Every row gives one point. Each copy is the shape, with its points in the same order, turned, moved and blurred by noise. Some copies are also mirrored. Which?
In the rows, zero is written as 128.

Shape (5 x 2)
[[143  92]
 [114 120]
 [157 142]
 [134 114]
 [ 69 112]]
Copy 1 (5 x 2)
[[165  86]
 [134 102]
 [159 133]
 [153 110]
 [ 96  69]]
Copy 1 is: only turned
Copy 2 (5 x 2)
[[137  89]
 [106 115]
 [149 138]
 [127 111]
 [ 63 107]]
Copy 2 is: only turned
Copy 3 (5 x 2)
[[153 112]
 [116 131]
 [151 163]
 [137 130]
 [ 76 109]]
Copy 3 is: only turned

Shape (7 x 3)
[[124 163 120]
 [139  97 159]
 [167 138 120]
 [122 143  99]
 [ 99 157 132]
 [121  71 180]
 [100 104 147]]
Copy 1 (7 x 3)
[[131 152 122]
 [140  77 152]
 [164 126 137]
 [142 138 107]
 [100 135 131]
 [117  47 164]
 [107  84 125]]
Copy 1 is: only turned
Copy 2 (7 x 3)
[[120 162 105]
 [152 103 152]
 [160 142  99]
 [109 138  89]
 [ 99 157 128]
 [141  82 180]
 [112 104 148]]
Copy 2 is: only turned

Shape (9 x 4)
[[133 124 162 175]
 [145  95 136 135]
 [122  96 153 118]
 [ 99 126 116 114]
 [141 101 113 103]
 [122 143 137 127]
 [ 78 214 129 148]
 [121  91  74 124]
 [117 110 161 145]]
Copy 1 (9 x 4)
[[143 130 154 154]
 [150 122 151 103]
 [125 122 161  98]
 [121 160 123  86]
 [145 118 130  71]
 [118 142 123 124]
 [ 79 185  89 151]
 [172 162 126  66]
 [127 133 166 126]]
Copy 1 is: mirrored
Copy 2 (9 x 4)
[[142 113 154 158]
 [149 106 114 124]
 [135 102 131  95]
 [ 87 121 116 120]
 [140 120  88 108]
 [115 146 127 138]
 [ 63 185 151 175]
 [109  97  57 125]
 [130 108 150 130]]
Copy 2 is: only turned
Copy 3 (9 x 4)
[[125 118 140 177]
 [159 112 123 135]
 [132  88 112 137]
 [109 131 103 116]
 [155 127  96 108]
 [114 136  94 152]
 [ 51 181  91 179]
 [145 146 129  79]
 [118 106 127 156]]
Copy 3 is: mirrored

Shape (9 x 6)
[[130 121 154 116 147 107]
 [139 139 164 103 152 142]
 [ 94 155 155  88 104  94]
 [132 114 116  93 186 109]
 [124 124 106 162 189 140]
 [108 147 148  99 103 139]
 [132 107 104 168 121 135]
 [123 112 131 170 171 143]
 [135 168 109 113 110  73]]
Copy 1 (9 x 6)
[[114 146 165 117 149 120]
 [121 159 154 109 172 150]
 [130 201 163  87 100 105]
 [121 137 142 102 193  83]
 [127  79 135  87 173 130]
 [125 177 127  92 113 143]
 [136  89 116 128 117 135]
 [107  80 153 111 149 137]
 [189 149 156 109 113  87]]
Copy 1 is: mirrored
Copy 2 (9 x 6)
[[126 120 153 142 160 113]
 [121 138 158 143 162 148]
 [ 64 125 142 114 141 107]
 [124 101 127 192 169 136]
 [174 116  95 162 182 130]
 [ 95 138 128 105 137 143]
 [162 111 102 124 118 120]
 [182 114 111 133 175 125]
 [ 92 155 117 155 112  79]]
Copy 2 is: mirrored
Copy 3 (9 x 6)
[[103 116 128 108 109 121]
 [102 125 170 108 123 135]
 [128 166 137  91 111  78]
 [ 78 110  96 109 144 149]
 [102  99 118 175 148 159]
 [147 147 155 104 130 110]
 [161 102 113 161 121 153]
 [109  86 133 171 128 145]
 [126 184  90 118 107 124]]
Copy 3 is: mirrored
Copy 4 (9 x 6)
[[128 139 155 139 157 112]
 [147 155 163 127 157 141]
 [116 199 180 115 112 101]
 [105 157 125 141 194 121]
 [104 139 101 193 159 154]
 [126 176 149 109 114 134]
 [112 126  92 159 111 134]
 [117 120 122 190 143 155]
 [130 200 122 142 125  74]]
Copy 4 is: only turned

Shape (11 x 8)
[[126 110 123 123 111 118 152 157]
 [121  97 128 126 153 109 101 145]
 [ 97 114 105 126  96 111 113 149]
 [131 137  88 142  98 139  87 158]
 [143 157 180 102 103 136  99  88]
 [107  67 116  92 105 134 137 130]
 [ 83  86 152 133 116 144 131 155]
 [100  93 141 139 129 136 145 109]
 [145 189 146 111 142 129 140  62]
 [138 137  87 150  60  96 110 132]
 [156  94 125 142 122 145  74 162]]
Copy 1 (11 x 8)
[[144 114 141 129 113 100 143 154]
 [144 118 128 105 151 101  93 132]
 [143 128 134 126 100 106  95 170]
 [167 126 109 128 119 155 100 188]
 [144 146 207 137 133 177 107 118]
 [150  84 164 102  89  95 108 146]
 [105  81 154 127 125 103 112 161]
 [119  89 142 141 113 113 111 115]
 [137 169 167 137 114 188 140  71]
 [189 153 125 166  88 129 100 177]
 [177  91 132 121 166 136  98 172]]
Copy 1 is: only turned
Copy 2 (11 x 8)
[[113 129 159 110 123  98 144 146]
 [ 93 131 134 144 149  92 101 145]
 [ 94 125 134 110  92 108 112 140]
 [132 152 114 106  91 116  93 171]
 [115 133 166 113 156 193  85 116]
 [ 88  75 145  87 137  99 130 154]
 [ 59 118 158 124 123 120 139 172]
 [ 83 100 139 138 143 135 149 142]
 [139 149 129 116 168 191 129  78]
 [157 121 138 120  64 130  96 131]
 [126 134 144 138 135 106  74 191]]
Copy 2 is: only turned

Shape (14 x 9)
[[ 84 150 119  99 125 125 141 181 166]
 [152 174 122 165 126 115 162 105 117]
 [129 148 109 118 106 118 107 107 146]
 [121 123 188 136  81 155 114  92 128]
 [100 101 150 123 131 123 115 186 170]
 [163  93 119 105 130 136  98 197 107]
 [122 118  95  69 197 121 110 126 149]
 [129 157 155 140 108 168 151 146 136]
 [131  76 126 185  96 146  83 113 151]
 [142 113 126 178 134  94  95 111 130]
 [109 103 101 121 133  93 149 126 171]
 [106 118 113 102 127 149 113 164  94]
 [107 116  87 106 119 141 112 125 184]
 [117 117 106 126 136 120  98 113 144]]
Copy 1 (14 x 9)
[[122 103 169 124 125  55 125 141 157]
 [151 149  98 135 119 120 183 133 100]
 [134 134 106 117 108 107 106 145 121]
 [180 143 143 167  92 133  93  88 108]
 [146  97 178 139 161  93  94 122 159]
 [101 132 132 160 169 139 111 128 206]
 [ 65 166 158  80 159  98 109 131 123]
 [168 141 156 159 103 110 158 132 145]
 [173 103 137 137 140 185  73 132 115]
 [146 115 110 146 164 146 115 136  86]
 [134  98 138  72 155 108 114 117 117]
 [ 80 122 150 150 114 125 117 121 170]
 [136 122 146  77 120 110 101 158 132]
 [119 130 138 106 131 134  99 140 108]]
Copy 1 is: mirrored
Copy 2 (14 x 9)
[[ 90  86 131 157 149 121 113 192 109]
 [127 156 130 162 131 112 150 127 188]
 [109 152  89 143 126 118 118 161 137]
 [122 141  89 120 144 186 133  91 131]
 [136  72 126 143 144 122 109 157  82]
 [184 127 150 111 106 136 123 192  84]
 [115 114 112  74 117  76  92 201 131]
 [126 108 139 150 129 171 138 140 152]
 [169 111  55 154  90 143 134 116 107]
 [168 147  90 146 111  89 121 113 127]
 [120  96  84 129 148  72 147 167 127]
 [117 132 142 115  96 138 132 177  91]
 [108 102  63 137 121 116 120 195 133]
 [121 129  83 127 109 102 112 160 124]]
Copy 2 is: mirrored
